Each wall is flat, endless, passes through zero and stands at right angles to its row. A trip goes straight from one point to another. List the walls that it crosses, first one first.
In the rows, 128 means zero.

Walls:
(1): [145 134 133]
(2): [158 156 134]
(3): [179 116 146]
Trips:
[112 102  93] to [124 106 146] -> 3
[144 132 105] to [ 99 157 150] -> 3, 1
[160 112 124] to [149 158 119] -> none
[ 98 128 128] to [112 124  73] -> none
[159 120 146] to [ 89  95 143] -> 2, 1, 3

Walls:
(1): [162 108  94 136 158 136]
(2): [141 117 118  86 130 146]
(3): [116  99 138 151 140 158]
Trips:
[158  96  87 105 153 121] to [124 165 146 142 111 133] -> 2, 1
[ 52 111 110  95 122 138] to [154  89 149 179 151 126] -> 2, 1
[160 147 151  85 199 118] to [129 115  73 117 109 122] -> none
[116 101 128 123  95 181] to [ 51 124 110 149 186 119] -> 2
[ 90 132  94 126 107 181] to [100 139 177  99 150 131] -> none
[ 92 122  77 143 126 130] to [158  99 101 110  91 137] -> 2, 3
[150 120  94 136 205 110] to [115 117 121 179  95 122] -> 2, 1
[181 184 111 164 118 153] to [181 103  66 132 140 149] -> 2, 3
[151 182 164 130 140 161] to [119 110 116 142 114 127] -> 3, 1

Walls:
(1): [155 139 122 143 121 123 142  98 123 106 123]
(2): [151  96 157 145  96  80  82 118 100  94  83]
(3): [137 163 116 137 121 139  61 117 133 195 137]
(4): [ 87  95 106 113 134 140  95 179 163 157 144]
Trips:
[ 51 128 101  97 125 125 116 147  94 180 136] to [158 155 124 143 135 131 151 102 123 112 131] -> 4, 1, 3
[104 147 107 108 155 152 134 149 146 114  95] to [134 155  99 134 147 118 139 157 124 108 103] -> 1, 4
[111 148 151 154  97 130 125  97  65  77 175] to [150 133 183 151 151  94 139 125 151 102 124] -> none
[184 114 122 149 140 102 126 140  97  47 180] to [114 147 162 138 127 158  84  96 137 106 184] -> 3, 2

Walls:
(1): [119 155  57 136 166  78 163  98 107 157 136 137 108 178]
(2): [177 159 115 147 108  99 140 138 107  74 145 158 104 141]
(3): [146 130 136  74  96 122 153 151 105 121 174  90 123 126]
(4): [128 130 131 143 154 134 152 141  99  93 136  92 115 125]
(5): [175 152 161 154 103 150 119 199  98 153 122 150 133 151]
Trips:
[109 158  93 149 102 136 168 170 170 148  94 124 147 186] to [ 90 149 112 151 149 114 124 196 134 104 150 136 121 111] -> 2, 4
[112 100 108 159 144 173 150 173  66 129  78 156 140 127] to [ 86  56 168  91 163 107 123 163  82 177 137 145  88  87] -> 3, 5
[116  90 147 127 157 118 142 136 147  93 141 206 112 154] to [136 136 127 138  91 141 140 149 154 175 141 103 130 173] -> 5, 3, 2
[100 141 120  87 124 133 117 121 175 104  87 142 122  94] to [131 135 171  85  61 136 168  95 158 156  74 111 144  61] -> 3

Walls:
(1): [112 108 145 175 134 107  90 141 105 158 146  97  99 101 101 145 108 138
 143 171]
(2): [146 100 103 124 129 144 110 170 148 111  94  79 139  93 107 105 159 122
 140 158]
Trips:
[167 145 104 158 106 102  96 115 160 135 171 119 109 171 137 165 101 121
 136  96] to [152 116 179  80 150  87 156 142 157 115 152 137  96 179 176 170 106 182
  74  89] -> 1
[136 179 183  92 151 152  86 107 120 124 196 112 125 184 106 151 136 150
  67 121] to [136 139 116  87 100 103 145 109 129  88 121 177  59 116 121 104 118 143
 113 194] -> none
[134 116 122 112 135 170 106 148 121 153 106 124 156 131 138 146 127 180
 154 143] to [100 102 133 154 106  79 106 140 159 128 137 126 201 128 127 104 107  96
 125 161] -> none
[117 139  77 104 108 100 147  65 177 119 128 172 121 122 116  96 163 155
 170 151] to [152 124 102 115  90 153 157  87 143 128 102 120 130 158 104 122 156  97
 118 118] -> 2
[189 141  94 128 114 120 138 193 139 112 159 173 125 166 143 188 130 115
 122  83] to [109 131 145 123 104 130 135  86 166 100 112 125 146 126 141 159 113 141
 145 150] -> none
[201 140 141 118 170 140 123 199 107 107  85 137 124 141 104 152 145 131
 118  79] to [124 102 143 159 147 144 109  85 166 138 170 127 142 141 174 121 121 204
 125  91] -> 2

Walls:
(1): [171 117 159 116  82 141 147 124 151 133  55 100 172 144 151 111 117  73
 180 148 144 102 113 153 111 165 128 131 127 135 145  95 154 137 132 156
 181 143 111 174 157 136 136 106 107 146 139  80]
(2): [133  91 114 123 143 127 145 161 133 194 123 125 165 138 110 162 180 144
  96  59 115  82 126 172  86 106 117 124 152 181 117  88 123 135 141  79
 168 140 101 107 136  95 171 143 164 115 110 135]
(3): [ 91 103 109 134  98  75 169 156 163  82  96  90 167  69 107 137  95 143
 121 119 103 137 103 114 143 114 154 128 163 161 127 150 114  90 120  97
 117 154 137 144 199  61 148 156 116 117 114 141]
(4): [107 115 153 105  99  81 123 176 144  69  94 145  93 156 109 107 161  95
 132 147 114 169 158 133 161  69 146 123  90  51  95 119 120 114 151  88
 144 128 157 121  91 171 144 130 134 119  95  75]
(5): [164 153 127 105  96 101 126 133 116 158 145  82 113 160  67 106 134 113
 136  80 126 162 106 161  84 148 109 144 130  86 112 149 104 122  63 138
 119 203 147 117  79  74 151 139 131 164 106 133]
(6): [123  99 121 175 137 100 148 158 131 138 159 190 145 113 115 155 140 175
 142 169  86  91 149 147 146 123 165 107 151 153 102 158 121 134 123 158
  86 150 114 147 120 123 125 110 163  65 180 125]
(7): [158 139 110 117 125 124 115 138 124 167 107 141 125 134  86 128 181 117
 118 173 190 127  98 193 105 139 175 124 175 168 101 118 105 128 133 124
  61 130 116 108 150 131 118 105 185 171 160 122]
Trips:
[156 110 130 103 126 105 105 104 155 113 149 144 165 147 130 166 162 147
 103 134 140 157  99 159 172 184 133 126 128 148 144 100 138 122 105 106
 139 127 140 127 147 101 138 120 109 138 141  86] to [181 124 132 126  64 163 115  71 128 125 178 135 126 142 153 151 150 144
 163  97 131 137 137 133 114 147 168 101 153  75 101 146 184  80 131 118
 140 114 146 104  81 117 131 120 112 119 137 117] -> 3, 2, 4, 7
[ 99 127 102 108 113 133 149 162 151 133  72 109  88 155 153 108  99 151
 178 175 121 158  95 118 164  95 125 122 186 162  89 158 133 124 172 121
 164  93 140 132 148 123  88 116 124 131 119 179] to [106  97 104 127 104 121 126 158 142 114 100 120 142 186 151 108 158 125
 153 112 120 125 166 119 162 154  86  99 113 161 145 159  81 205  63 102
 162 124  92 165 134 132  87  84 101  84  90 105] -> 7, 6, 2, 3
[122 117 142 117  83 133 155 142 159  66 107 104  78  84 142 142 143 139
  86 168 160 106 140 179 143 148  82 121 128 115 119 159 112 132 177 104
 114 143  73 129 109 101 116 116  78 126 119 104] to [162 130 134 124 142 114 138 123 129 109 138 152  81  60 115 106 133 142
 143 167 164 109 122 125 173 135 107 131  99 112 129  94 171 114 119 162
 145  94 144 114 132 133 170 119 124 152  84 127] -> 7, 3
[130 149 121  80 115 123 162  84 157  97 129 158 148 115 109 108 121 124
  88 123 154 122 111 142 113 146 139  77 102 195 117 113 104 142 174 141
  97 160 129 159 122 158 126 139 167  70 116 109] to [186 125 136 134 146 166 128 150 126 124 109  85 156 134 185 110 112 108
 164 126 149 172  63 118 121  90 140 117 101 131 101 106 132  89 133 141
  74 127 117 154 114 192 167  97 146 156 190 151] -> 2, 3, 6
[129 127  93 145 137 139 186 133 137 178  80  85  86 139 144 131 118 109
 128  68 121  94 105 140 135  95 154 118 153 157 152 106  90  98 136 126
 101  83 175 116 108 116 163 190  96  97 112 149] to [154 169 108 149 103 125 142 110 162 137 129 165 137 120 124 101 147 138
  84 182 115 124  79  87 159 128  55 124  68 148 117 122 124 124 130  69
 165 145 132 102 180  78 117 148 145 126 129 139] -> 5
[144 146 113 149 144 148 143 120 137 131  93 117  99 190 112  80 117 147
 149 153 115 139  62 140  82 115 137 160 119 111 100 112 113 139 153 104
 118 147 126 108 113 132 116 113 110 153 147 119] to [ 68 103 143 116 149 176 148 132  92 140 148 145  90 122 142 158 160  86
 150 144 191  84 106 151 113 161  93  82 141 109  80  76 164 123  44 110
 163 152 162 126 148  97 133 157  85 154 198 155] -> 4, 2

Walls:
(1): [131 159 143  69 114 104 122 129 127 152 147 116 114 111 149 149 112 118
 109 119  78 136  91 130  93 128  90 136 121 133 182  97 136 109 118 114
 114 146 116 125 150 143 109 155 134  67 131 183]
(2): [104 114 133 111 101 112 113 109 161 103 131 143 147 118 124 128 109  96
 119 149 123 116  96 119 150  71 139 139 129 145 154 157 137 136  67 170
 116 119  93 108 102 117 149 155  92  62 125 136]
(3): [132 121  71 152 115 140 167 113  97 110 102 135 150 172 136 113 150 105
 115 148 141 159 135 133 137 166  94 126 183 135  89 161 141  98 134 168
 148 125 120 134 117 172 128 167 157 172 115 123]
(4): [ 85 123 144 151 106 100 135 132 128  96 112  73 105 135  59 154 188 113
 159 116 119 139 106 166 118 141 106 126  89 117 120 147 122  63  94 172
 160 177 185 129 115 155 160  76 108  96 120 123]
(5): [ 75 143 135 141 100  87 158 122 185 169 182 160 101 168 117 138  95  77
 107  92 140 119 124 139 157 118 154 133 149 104 124 181 121 104  71 101
  89 108 106 131 151  82 121 144 151 148 149 118]
(6): [145 147 149 180 118 164 213 139 154 146 158 116 114 127 157 125 146 109
 159 164  82  51 117 108 166 110 132 140 131 124 159 131 122 148 134 136
 135  75 158 169 131 132 163 138  98 143 125  54]
Trips:
[108 149 142 129 137 158  93 108 189  82 154 169  85 123 133  99 124 110
 132 118  93 114  72 190 186  78 128  98  88 140 140 136  78 134 154 109
 101 151  85 129 139 136  88 164 108 147 135 186] to [117 137 128 116 155 159 108 106  89 129 135 152 117 113 144 145 118  90
 168 160 129 129 136 137 154 125 164  79 102  89 111  98  85 136 104 108
 131 159 158 150  71 166 189 122  99 169 146 119] -> 6, 1, 4, 5, 2
[ 96 100 123 108 125  95 115 202 108  87 125  57 124  93 153  87 165 156
 183 108 110 137 102 106 131  78 161 111 156 153 130  54 107 123 121 122
 116 141 124 114 136  91 139 157 102 181 139 119] to [130 135  88 133 128 141 118  94 151 100 120 192  56 129 134 177 131 136
 114 100 118 157 177 122 123 138 155 137 102 148 117 156  65 119 108 148
 144 123 157  88  98 129 144 132 104 146 112  98] -> 6, 2, 5, 3
[ 85  98  98 131 115  34 102 171 100 102 137 126  96 115 114  83 166 178
 117 198 134 150 142 147 168 163 131 168 142 129 156  95 160 144 106 139
 152 117  93 138  88  93 105 166 111 126  89 113] to [156 108 127 132 144 149 175 127 139  89  60 167 119  85  90 160 112 107
  85 116 139 124 152 134 111  75 150 124 131 180 124 160  52 139 135 113
 181 167 108 120  98 165 113 148 148  86 128 130] -> none
[143 190 119 161 124 146 126 169 174 153 116 155 153 122 135 153  92 139
 153 101 103 106 127 158 105 126 107 131 120 118 105  77 125  71 136 141
 126 182 140 132 124 122  96 151 118  78 134 133] to [ 88 157 106 149 100 115 144 115 123 198 135 142 176 116 154 139 142 131
 110  85  97  62 125  87 124 160 128  83 131 124  42  67  93 110  66 135
  94 141 114 128 186 104 113 130 144  29 142  80] -> 5, 6, 2, 4

Walls:
(1): [ 93 135 163 151  52 148  98 143 121 110 146 117 155 179 138 143 127  96
  92 180 160 144 154 141 113 112 116 110 115 106 157 159 157  85 105  91
 160 183 157 164  88 130 173 120 150 146 129 184]
(2): [138 112 177 143 100 123 141 140 126 102 141 100 128 145 124 130 131 109
 138  98 152 172 138 106 131  99 127 136 129 144  86 141 168 130 154 105
 122 124 129 126  77 160 172 158 156 141 131 146]
(3): [104 129  67 105 129 122 118  76 121 150 143 143 113 111 172 132 136 130
  55 112 145  70 180  81 112 149  84 138 151  82 155 105 111 134 140 141
 138 182  99  68 142 133  94 144  53 138 151 192]
(4): [154  86 119  98 122 103 121 110  95 128 121 118 147  91 160 148 137 135
 126 112 133  74 119  96  85 122 133 110 166 129 145 108 212 107 172  95
 136 133 151 142 173 119 114 189 123  74 176 150]
(5): [ 92 157 147 131 107 136  91 143 152 150  42  96 127 121 139  87 153  89
 102 111 139 107 146 179 164 124 152 176 136 127 101  94 116 139 125 122
 159 123 121 111 156 132 126 167  94  92 115 157]
(6): [134 156 146 122 121  68 143 166 145 136 169 130 120 172 134 112 120 115
 165 138 106 132  80 167 152  70 104 154 118 139 147 107 163 100 159  92
 116 111 163 110 139 127 171 139  71  46 146 114]
(7): [169 184 162 124 129 100 147  91 115 117 117 124 186 131  97 138 148 138
 103 124 192  83 132 133 116  83  51 138 133 146  47 138 103 123 112 161
 142 206 118 137 121 157 122 137 111  94 153  92]
Trips:
[193 106 100 153 149 107 126 159 125 172  83 152 144 127 119 114  96 102
 135 107 168 135 140 136 123 157 115  62  67 121  99 129 112 149 130 143
 134 128 116 136 161 122 140  99 139 110 138  95] to [ 72 105 109 118 130 154 124 168 145 109 113 134  95 129 119 104 109 176
 164  85 122 118  50 133  78 152 148  47 137 149 148 126  68 137 176 135
 177 157 131 122 130 150 118 153 116 176  85 107] -> 7
[131 109 134 132 125 109 144 126 144 144 154 138  89 102 142 103 121 123
  79  88 112 117 139 201 135 113 130 168 135 139 123 120 112 136 148 153
 128 122 143  93 107 136 103 111 150 149 149 162] to [ 94  97 162 151 113 143 155 173 107 137 142 120 175 146 168 165 107 123
 108 170 156 149 128 115  89 115 119 146 132 142  96  79 140 103 114 111
 185 118 198 155 152 130 118 178 120 153 170 126] -> 1, 4, 7, 3
[128 148 174 102 113 113 206  88 144 123 105 112 166 154  85 118 127 142
 109 105 166  86 107 193 170 135 160 143 200 117 115 159 131  96 146 116
  68 141 136 122 131 147 113 131 171  87  95 129] to [187 172 163  93 137 122 129  97 162 164 113 155 114 100  92  85  41 136
 112 128 101 117 164 171 145 122  66 111 115 159 179 165 103 121  59 125
 145  90 116 117 129 106 149  90 176  67 156 111] -> 4, 2, 5

Walls:
(1): [140 104 109 133 161 125 120 163  78 116 116 134 197  93  99 127 157  96
 107 145 128 119  78  92  68 128 170 139 132 106 129 133 170  57 127 110
 155  59 119 187 151  66 135 167 138 162 101 156]
(2): [ 72 105  98 101 142 157  98 130 110 118 102 128 147 160 149 115 129 127
  98 144 107 111 206 131 104 176 122 120 122 100 143 165 151  74  75 136
  79 153 196  91 147 121  83 107  81 154 109 110]
(3): [128  74 149  93 123 132 128 137 119 146 134 106 141 138 111  82 155 167
 106 139 119 115  95 136  97 139 104 149 129 173 121 177 140 164 139 105
 101 120 109 124  91 120 147 126 103 142 175 101]
(4): [148 161 138 118 164 111 142 112 119 136 109 146 114  96 133 167 109 117
 115  99 167 141 141  95 170 157 100 121 143 138 113 132 112 134 174 133
 141 108 146 138 106 163 141 148 111 136  68 104]
(5): [108 142  64 158 167 113 161 110 130 179 131 130 125 110  92 154 101 121
 174  52 135 149 144 138 128 147  99 113 101 145 129 130 176 146 130 157
 167 131 158 168 157 121 109 153 159 140 114 109]
(6): [118 131  31 125 156 127 101  66 117 160  98  86 107 119 169 128 145 136
 119 101 115 111 136 189  82  79 109 153  85 119 161 102 147 149 118 115
 122 138  78 166 107 134 149 110 132 145 128 108]
Trips:
[ 96 157 122 117 118 108 100 156 123 104 160 107  77 147 116 112 158 119
 156  83 117 155  96 159 133 133 176  96 154 111 159 167 133 115 160 106
 180 118  72  87 125 153 130 179 193 122 141 174] to [136 153 123 153  97 131  90 193 158 109 114 155 129 117 158 138 139 127
 128  74 169 130 182 117  91 113 147 142 130 150 133  31 169 160  81 155
 110 177 112 171 140 121  88 104  70 103 162 189] -> 1, 6, 2
[131 179 187 180 125  90 162 114 161 107  93 129 117 123 104 114  93 130
 114 116 120 145 181 104 130 133 121 132 130 135 145 122 118 125 180  59
 136 130 128  96 141 129 100 126 202 114 105 113] to [ 92 132 127 122 184 116 115 135  95 135 132 130  84 113  78 132 106 126
 150 146  97 112 129  89 181 113 115 153 107 140 146  48  96 144 138 107
 128 117 130  95 164 108 165 108 158 111  84 130] -> none
[209 150  94  79 147 150 128 122  81 163  98 112 149 108 151 140 126 123
 174 187 158 148 142 177 148 110 151 148 165 121 151 108 120 131 133 152
 110 156 111 106 154 194 109 166  98 129 149 142] to [145 145 108  93 107 149 174 139  83 125 145 128 169  86 134 147 172 132
 102 154 128 129 120 135  93 163 155 116 112  99 138 137 145  99 122 132
 115 161 146 105  62 132 122 171 140 160 133 136] -> 2, 1, 3, 4, 6
[109 134 127  89 117 127 115 131 118 124 157 152  85 108 168  97 139 108
 145 120 150 124 148 150 181 102 110 203 156 127 171 123 141 140 165 174
 129 169 122 138 115 197 145  85  97 100 118 144] to [120 126  86 140 173 147 111  86 160 127  72 178 170 115 170 192 168 118
 107 144 153 112 116  88 160 123 184  87 184 125 127 176 119 148 112  93
 126 114 188 154 121 103  84 139 132 112 182 131] -> 2, 6, 1, 5
[165 136 159 134 190 130 142 100 151 128 110 134  73 105 147  53 161  80
 152 117 130 148 154 122 148 189 118 142 153  83 124  77 151 100  89 152
 145 107  79  48 150 104 111 154  79 133  61 131] to [184 123 103  81 114  94 122 146  91 147 169  90 144 124 111 184  65 117
 205  97 150 106 156  94  72 111 158 157 155 117 137 186 114 144 114 149
 124 118 138  89 106 134 121 120  78 162 153 140] -> 5, 3
[136 102 130  99  62 163 132 115 131 127 155 151 118 136 157 199 136 157
 134 111  81 146 118  92 129 141 126 136  68 131 101 156 139 184 167 152
 123 118 135 179 157 114 107  77 130 128 141 169] to [113 110  80  98  96 160  93 138 163 109 112 148 136  58  57  87 179 136
 115 120  95 144  35 100 130 185 153 140 154 119 169  98 132 135 118 170
 140 113 143 138 130 142 129 161  86 104 152 152] -> 1, 5
[ 63 144 105 150 118  80 140 143 173 113 106 148  82 146 133 119  97 145
 171 133 121 108 122 140 134 106 136 131 135 147 131 145 138  97 131 129
 133 140 136 145  74 167 137 144 156  92 107 136] to [116 155 166 119 122 118 146 120 127 106 129 154 140  91 138 160 118 119
  81 148 132 130  91  83 110 116 133  97 204  93 134 134 135  83 137 121
 107 130  88 134 128 104  93 102 128 158 124 163] -> 6, 5, 1

Walls:
(1): [167  94  95  97 180 120 134 129 147 147  65 140 164 151  91 163  84 128
 134 137 126  75 101 163 147 148 143 126 118 145  97 174 129  75 178 121
 106 155 140 154  70 147 147  96 102 168 141 123]
(2): [180 142 142  96 127 140 159 129 200  59 205 144 109 128 134 131 158  76
 125 161 135 103  97  97 116 116  88 162  98 130  90 101 108  87  95 104
 118 168 108 137 148 119 109 150 152  96 136 162]
(3): [128 115 131 121 166 173 163  87 152  97 137 108 166 148  99 135 145 111
 128 167  26 117 110 109 158 125 100 152 155 117 160  64 165 142 136 118
  95  92 124 139 151 117 134 122 102 155 121 106]
(4): [154 137 142 136 112 122 133 100  76 180 111 101 170 125 163 167 144  90
 135 118 121 125 110 136 153 103 116 139 136  95 103 120  92 130 152 102
 127 147 103 134 128  68 168  88 143 134 150  89]
(5): [148  64 134 119 123 153 131 150 108  86 107  61 151 125 105 128 194 147
  75 150 110 131 187 140 137 151 142 141 128 132 106 169 127 123 102 181
 132 112 149  59  85 117 156 108  92  98 121 137]
(6): [173 150 161  70 111 124 170  85 123 109  95 119 121 137 110 107  76 126
 123 181 192 109 160 121 100 112 137 154 116 124 131  83 102 121  91 105
 107 115 143 147  97 124 122 109 168  81 105 142]
(7): [113 103 116 150 165 142 144 136 141 113 163 147 160 143 144 142  88 111
 118 128 206 139  80 143 127  70 127 141 116 113 130 115 101 138 106 137
 120  84 128 123 144 129 142 137 101 112  34 136]
(8): [129 116  48 137 197  83 100 103 174  96 193 164 162 113 166 115 153 162
 178 144 146 129  97  90 156 154 110 133 130 113 142  95 125 150 129 117
 128 138 127 155 168  79 175  99 122 106  92 149]
(9): [117  83 149 129  96 122 110 138 157  80 107 142 140 161 122 116 157 116
 135 159 131 164 135 126 135 177 176 143 102 155 112 157 157 124 161 156
 138 117  89 136 146 104 177 131 134 135 130 133]
Trips:
[106  92 135 174 167 154 107  97 143 106 152 119 159 156  94 139 144 128
  81 170  73 153 118  94 128 146 108 169 145 124 144 128 115 154 115 100
 109 124 125 145 176 170 127 121 127  88 184  97] to [164 165 177 166  99 144 157 124 166 100 131 113 173 153  97 128 128 134
 125 130  72 103 144 110  71 159 109 115 106 131 123 149 167 122  78  79
 154  84 119 147 106 137 122 155 101 116 139 140] -> 8, 6
[138  94 143 111 183 108 120 118 137  86  82 164 152 149 153 159 119 123
 102  79 116  87 132 171  97 120 120 108 107 183 140  93 123 123 122 159
 146  98 118 136 108 141 109 105 120 111 136 158] to [143 164 134  90 160  80 179 115 118  80 169 132 148 103 153 163 117 154
 125  87 105 153 104 156 115 124 146  87 114 103 109 137  98 184 142 152
 104 170 148 144 149 124 134  58 141  80 114 159] -> 9, 8, 2, 3, 4, 5, 1
